Each point is reached from the start by the listed moves, each made 0, 1 or 2 times, or once backwards (-1), plus a little noise. Say if it took an odd or an even number of moves. Then give how often each move was made.

Moves:
(1): [ 0.22 -0.09  0.30  0.13  0.04 -0.26]
(2): [-0.17  0.49 -0.14  0.10 -0.17 -0.13]
(3): [-0.63 -0.14  0.17 -0.15 -0.32 -0.34]
Start: [-0.44  0.07 -0.08  0.11  0.10 -0.05]
Points:
[-0.52 -0.33 -0.23 -0.11  0.23  0.32] -> even (-1, -1, 0)
[ 0.25  0.60 -0.11  0.51  0.29 -0.16] -> odd (1, 1, -1)
[ 0.08  1.10 -0.27  0.57  0.15 -0.22] -> even (1, 2, -1)
[-0.45  0.08 -0.08  0.12  0.12 -0.03] -> even (0, 0, 0)

Moves:
(1): [ 0.17 -0.29 -0.17  0.12 -0.04  0.00 -0.07  0.00  0.02]
(2): [ 0.10  0.04 -0.11 -0.01  0.17  0.36 -0.08  0.18  0.16]
(3): [ 0.15  0.05  0.16  0.09  0.16  0.02 -0.28 -0.07  0.08]
(4): [ 0.00  0.14 -0.10  0.03  0.14 -0.10 -0.12  0.06 -0.16]
(5): [-0.18 -0.13  0.04 -0.16  0.20 -0.04  0.04  0.01 -0.12]
(6): [ 0.05 -0.14  0.07  0.02 -0.09  0.43 -0.05 -0.30 -0.21]
(7): [ 0.21 -0.01  0.04  0.06  0.08 -0.03  0.23  0.05 -0.12]
(8): [ 0.10 -0.01  0.20  0.04 -0.06 -0.05 -0.13  0.23 -0.12]
(9): [-0.13 -0.09  0.12  0.29 -0.07  0.03  0.10  0.08  0.03]
Start: [0.05 0.20 0.17 0.04 0.03 0.03 0.12 0.07 0.05]
Points:
[-0.06  0.86  0.18  0.03 -0.12 -0.53  0.23  0.72 -0.04] -> even (-1, 0, -1, 1, -1, -1, 0, 1, 0)
[ 0.37  0.52  0.50  0.39  0.10 -0.69 -0.34  0.03  0.38] -> odd (0, -1, 2, 0, -1, -1, 0, 0, 0)
[ 0.71  0.29 -0.52 -0.02  0.84  1.02 -0.65 -0.13  0.04] -> odd (1, 2, 1, 2, 0, 1, 0, -1, -1)
[ 0.55 -0.15  0.36  0.29 -0.47  0.65  0.76 -0.93 -0.37] -> even (0, -1, 0, -1, -1, 2, 2, -1, 0)
[ 0.66 -0.37  0.50  1.20 -0.16 -0.54  0.05  0.17  0.53] -> odd (2, -1, 2, -1, -1, -1, 1, 0, 2)

Moves:
(1): [ 0.09  0.04 -0.07  0.00  0.17  0.01 -0.16  0.12  0.04 -0.03  0.04  0.03
  0.10  0.03 -0.15  0.03 -0.08]
(2): [-0.08  0.03 -0.02 -0.03  0.03 -0.14  0.18  0.15 -0.07 -0.05 -0.14  0.01
  0.04 -0.07 -0.03 -0.13 -0.01]
(3): [ 0.00  0.12  0.22  0.06  0.03 -0.16  0.00 -0.06  0.10  0.11 -0.10 -0.08
 -0.12  0.04  0.02  0.20  0.07]
(4): [ 0.26  0.10 -0.05  0.13 -0.36  0.18 -0.04  0.14  0.05 -0.03  0.14  0.08
 -0.09 -0.08 -0.07  0.06  0.16]
(5): [ 0.02 -0.04  0.09  0.13  0.13 -0.04  0.08  0.07 -0.13 -0.19 -0.14 -0.09
  0.02 -0.05  0.08 -0.06 -0.09]
(6): [-0.09  0.16  0.06 -0.21 -0.09  0.31  0.07  0.08  0.00  0.01 -0.13 -0.05
 -0.02 -0.02  0.04 -0.11 -0.14]
(7): [ 0.22 -0.10 -0.20 -0.04  0.25  0.17  0.24  0.06  0.01 -0.04 -0.03  0.15
  0.22  0.24 -0.21 -0.21  0.00]
(8): [ 0.19 -0.02 -0.11  0.02  0.04 -0.06 -0.21  0.20 -0.05  0.17  0.03  0.05
  0.02  0.27 -0.01 -0.18 -0.16]
(9): [-0.18  0.01  0.09  0.13  0.06  0.00  0.11 -0.05  0.09  0.18  0.10  0.03
 -0.04 -0.16  0.05  0.07 -0.03]
(10): [ 0.04 -0.07 -0.05  0.01 -0.07  0.02  0.00 -0.06 -0.13  0.09  0.00 -0.13
  0.10 -0.09 -0.06  0.02  0.00]
(11): [-0.12 -0.10  0.05  0.03  0.05  0.10 -0.01  0.06 -0.11 -0.13 -0.07  0.10
  0.17  0.06 -0.26 -0.20  0.09]
(12): [ 0.03 -0.04 -0.04 -0.01  0.07  0.08 -0.20 -0.02 -0.04  0.15 -0.09  0.17
  0.05  0.02  0.18  0.11  0.08]
(13): [-0.02 -0.05 -0.20  0.05  0.04  0.02  0.02  0.13  0.19 -0.15 -0.05  0.05
  0.23  0.23 -0.14 -0.04 -0.13]
(14): [ 0.01  0.04 -0.28  0.13  0.12  0.02 -0.18  0.03  0.04  0.05 -0.03 -0.08
 -0.04  0.11 -0.09  0.00  0.01]
Start: [-0.16  0.13 -0.06 -0.30 -0.21 -0.10  0.08  0.07 -0.03  0.11 -0.12  0.01
  0.05  0.01  0.13 -0.02  0.21]
Points:
[ 0.00  0.43 -0.78 -0.63 -1.28  0.41 -0.17  0.87  0.19  0.48 -0.12 -0.03
  0.15  0.37  0.23 -0.47 -0.49] -> even (-1, 1, -1, 1, -1, 2, -1, 2, 0, 1, -1, 0, 2, 0)
[-1.38  0.32  0.39 -0.73 -0.38  0.60  0.08 -0.34  0.39  0.26 -0.41  0.16
  0.00 -0.13  0.49  0.16  0.12] -> odd (-1, -1, 0, -1, -1, 2, -1, -1, 1, -1, 1, 1, 1, 0)
[ 0.82 -0.12 -1.11  0.01 -1.13  0.24 -1.22  0.55  0.16  0.22  0.48  0.30
  0.59  0.46 -0.35  0.26  0.29] -> odd (1, -1, -1, 2, -1, -1, -1, 1, -1, 2, 0, 1, 2, 0)
[ 0.02 -0.03 -0.76 -0.04 -0.31  0.97  0.16  0.25 -0.18 -0.61 -0.57 -0.05
  0.64  0.50 -0.79 -0.54  0.49] -> even (-1, -1, 0, 1, 1, 1, 1, -1, -1, 1, 2, 0, 1, 2)
[ 0.41  0.12 -1.10 -0.14 -0.22  0.51  0.33  1.03  0.31 -0.59 -0.19  0.69
  0.98  0.16 -0.69 -0.31  0.22] -> even (2, 2, -1, 2, 0, 0, 1, -1, 0, 0, 0, 1, 2, 0)
[-0.30 -0.30 -0.73 -0.17  0.87 -0.51 -0.21  0.54 -0.11  0.40 -0.78  0.69
  0.96  1.08 -0.55 -0.59  0.38] -> even (0, 2, 1, -1, -1, -1, 1, 1, 0, 0, 2, 2, 1, 1)
[-0.73 -0.30 -0.31 -0.11 -0.06 -0.28  0.29 -0.53  0.47  0.20  0.06 -0.02
  0.49  0.13 -0.05  0.38  0.23] -> even (-1, -1, 0, -1, -1, -1, 0, -1, 1, 1, 0, 0, 2, 0)
[ 0.68  0.10 -0.30 -0.18 -0.57 -0.23  0.30 -0.10  0.65 -0.09  0.18 -0.18
  0.49  0.39 -0.64  0.71  0.40] -> odd (1, -1, 2, 1, -1, -1, 1, -1, -1, 2, -1, -1, 2, -1)

Moves:
(1): [ 0.19  0.26  0.19 -0.09  0.14  0.05  0.02  0.15  0.04  0.21  0.03 -0.13
  0.09 -0.06 -0.05  0.08 -0.01  0.04 -0.20 -0.06  0.02  0.03  0.01 -0.21]
(2): [-0.11  0.10  0.03 -0.11  0.07  0.37 -0.18  0.05 -0.10 -0.01 -0.11 -0.40
  0.12  0.05 -0.23  0.13  0.15  0.06  0.11 -0.05 -0.01 -0.06  0.01 -0.06]
(3): [-0.24  0.18 -0.01  0.05  0.03  0.02 -0.23 -0.16  0.10 -0.12  0.02  0.04
 -0.22  0.11 -0.02 -0.13 -0.08 -0.08  0.10 -0.31  0.34  0.03 -0.08  0.15]
(4): [-0.09  0.05 -0.16 -0.22  0.23  0.08 -0.10 -0.11  0.46  0.35  0.11  0.14
 -0.10  0.03  0.00  0.05 -0.22  0.05 -0.14  0.02  0.03  0.00  0.02 -0.10]
(5): [-0.19 -0.18 -0.19 -0.01  0.01 -0.01 -0.09  0.08  0.14 -0.04 -0.11 -0.03
  0.13 -0.14 -0.30  0.14 -0.12 -0.04  0.19  0.05 -0.03  0.15 -0.18  0.00]
(6): [-0.07 -0.02 -0.02  0.14 -0.15  0.14  0.14 -0.15 -0.10 -0.10  0.00  0.10
  0.10  0.01 -0.03 -0.08  0.13 -0.13 -0.04 -0.14  0.10  0.02  0.00 -0.05]
(7): [ 0.05 -0.24 -0.04 -0.10 -0.14  0.02  0.15  0.10  0.02  0.00 -0.11 -0.05
  0.14  0.04  0.09  0.14  0.04 -0.23  0.15  0.02  0.01  0.15  0.09  0.09]
(8): [ 0.15  0.00 -0.07  0.06  0.54 -0.19  0.12 -0.03 -0.13  0.10  0.04 -0.22
 -0.29  0.12  0.21  0.15 -0.02  0.12  0.17 -0.09 -0.41 -0.04  0.05  0.10]
(9): [-0.24  0.11 -0.17 -0.12  0.45 -0.05  0.09 -0.28  0.00 -0.11 -0.04 -0.11
  0.23 -0.04 -0.08  0.15 -0.03 -0.23  0.08  0.03  0.02 -0.34 -0.24 -0.06]
(10): [ 0.06 -0.07  0.07 -0.04  0.28 -0.05 -0.06  0.07 -0.12  0.11 -0.17 -0.26
  0.19  0.22 -0.11 -0.05 -0.11  0.03  0.19 -0.14  0.10 -0.06  0.21 -0.20]
(11): [-0.20  0.30 -0.09 -0.01 -0.11 -0.05  0.17 -0.06  0.17 -0.17  0.05 -0.07
 -0.07  0.04 -0.12 -0.19  0.06  0.06 -0.12  0.20 -0.02 -0.16 -0.09  0.12]
(12): [ 0.03  0.26 -0.14  0.22 -0.31  0.21 -0.09  0.03 -0.06  0.14 -0.22 -0.07
  0.11  0.17 -0.22 -0.27 -0.21 -0.10  0.23 -0.05 -0.07  0.00 -0.11  0.12]
(13): [ 0.05  0.13  0.00 -0.03  0.34  0.18  0.00  0.08 -0.01  0.26 -0.16  0.21
 -0.08 -0.02 -0.13 -0.07  0.08  0.08 -0.01 -0.07  0.14  0.01 -0.11 -0.03]
(14): [ 0.06  0.15 -0.09 -0.16 -0.04  0.19  0.14 -0.09  0.12  0.25  0.17  0.02
 -0.20 -0.01 -0.05 -0.07  0.00 -0.04  0.22 -0.02 -0.10  0.10  0.03 -0.04]
(15): [-0.07  0.22 -0.17 -0.13  0.00  0.06  0.18  0.01  0.22  0.03 -0.05 -0.04
  0.19 -0.11 -0.08  0.06  0.02  0.06  0.15 -0.03  0.08 -0.02  0.05 -0.10]
(16): [-0.02 -0.25  0.11 -0.10  0.17  0.09 -0.30 -0.15 -0.18  0.20  0.12 -0.04
  0.27  0.11  0.00 -0.11  0.06 -0.02 -0.06 -0.23  0.31 -0.02 -0.01  0.12]
(17): [ 0.15  0.01  0.13 -0.05  0.02  0.27  0.07  0.07  0.30 -0.25 -0.03 -0.23
 -0.27 -0.17  0.03  0.03 -0.11  0.08  0.22 -0.02  0.31  0.03  0.18  0.06]
(18): [ 0.00  0.09 -0.08 -0.18  0.01 -0.17  0.05 -0.14 -0.07 -0.21 -0.15 -0.12
 -0.04  0.01  0.00  0.00  0.01  0.06 -0.09 -0.02 -0.04  0.11 -0.04 -0.18]
(19): [ 0.09  0.04  0.10 -0.04 -0.23  0.29 -0.09  0.11  0.08 -0.17  0.10 -0.12
  0.08  0.22 -0.12 -0.04 -0.08 -0.09  0.08 -0.02 -0.11  0.01  0.14  0.14]
(20): [-0.06  0.03  0.17  0.06 -0.04 -0.11 -0.03 -0.13  0.08  0.01 -0.07  0.01
  0.00  0.15  0.03 -0.03 -0.18  0.09  0.04  0.05 -0.18 -0.17 -0.04  0.19]
(21): [ 0.04  0.08 -0.18 -0.14 -0.15  0.10  0.00 -0.11  0.15  0.19  0.05 -0.04
 -0.08  0.08  0.09 -0.07  0.22 -0.13 -0.10 -0.20 -0.09 -0.07 -0.05 -0.17]
(22): [-0.10 -0.05 -0.02  0.04  0.08  0.00 -0.04  0.23 -0.26 -0.17 -0.12  0.04
 -0.07 -0.10 -0.16  0.12 -0.19  0.15 -0.06  0.01  0.07 -0.11 -0.13  0.03]
(23): [ 0.09 -0.18  0.00  0.07 -0.04 -0.19 -0.12  0.14  0.17  0.28  0.03  0.03
  0.21  0.44  0.13  0.01 -0.35  0.14  0.20  0.03  0.10  0.29 -0.21 -0.16]
(24): [-0.17 -0.04 -0.06  0.09  0.06  0.09 -0.01  0.03 -0.11 -0.03 -0.07  0.09
  0.13 -0.09  0.10 -0.13 -0.03 -0.14  0.08  0.00 -0.22 -0.07 -0.11  0.05]
Start: [ 0.02 -0.08  0.08  0.09  0.07 -0.04 -0.03 -0.21  0.03 -0.08  0.02 -0.16
  0.18 -0.16  0.01  0.00 -0.12 -0.04 -0.11  0.28  0.03  0.10 -0.12 -0.18]
Points:
[ 0.36 -1.27 -0.17 -1.00  0.70  0.31 -0.46  0.16  1.26  0.43 -0.87 -1.40
  0.87  0.41 -0.57  0.86 -1.40  0.11  1.34 -0.46  1.33  0.86  0.28 -0.79] -> even (0, 0, 0, 1, 2, 0, 2, 0, 0, 2, -1, 0, 0, 0, 1, 1, 2, 1, 0, 1, 1, 1, 1, -1)
[-0.50  1.66 -0.47 -0.79 -0.61  2.02 -0.89  0.59  1.08  1.01  0.33  0.45
 -0.41  0.06 -1.28 -0.49  0.14  0.07 -0.57 -0.52  0.87  0.21 -0.68 -0.21] -> odd (1, 1, 2, 1, 0, -1, 0, -1, -1, -1, 1, 0, 2, 1, 1, 0, -1, -1, 2, -1, 2, 2, 0, 0)
[-0.03  0.95 -0.58 -1.05  1.28  1.23 -0.34  0.83  2.16  0.05 -0.64 -1.56
 -0.33 -0.43 -1.07  0.76 -1.38  0.96  1.23  0.15  0.39  1.34  0.02 -0.93] -> even (1, 2, 1, 2, 2, -1, 0, 1, -1, 0, 0, 0, 1, 0, 2, -1, 2, 2, 1, -1, -1, 0, 1, 1)
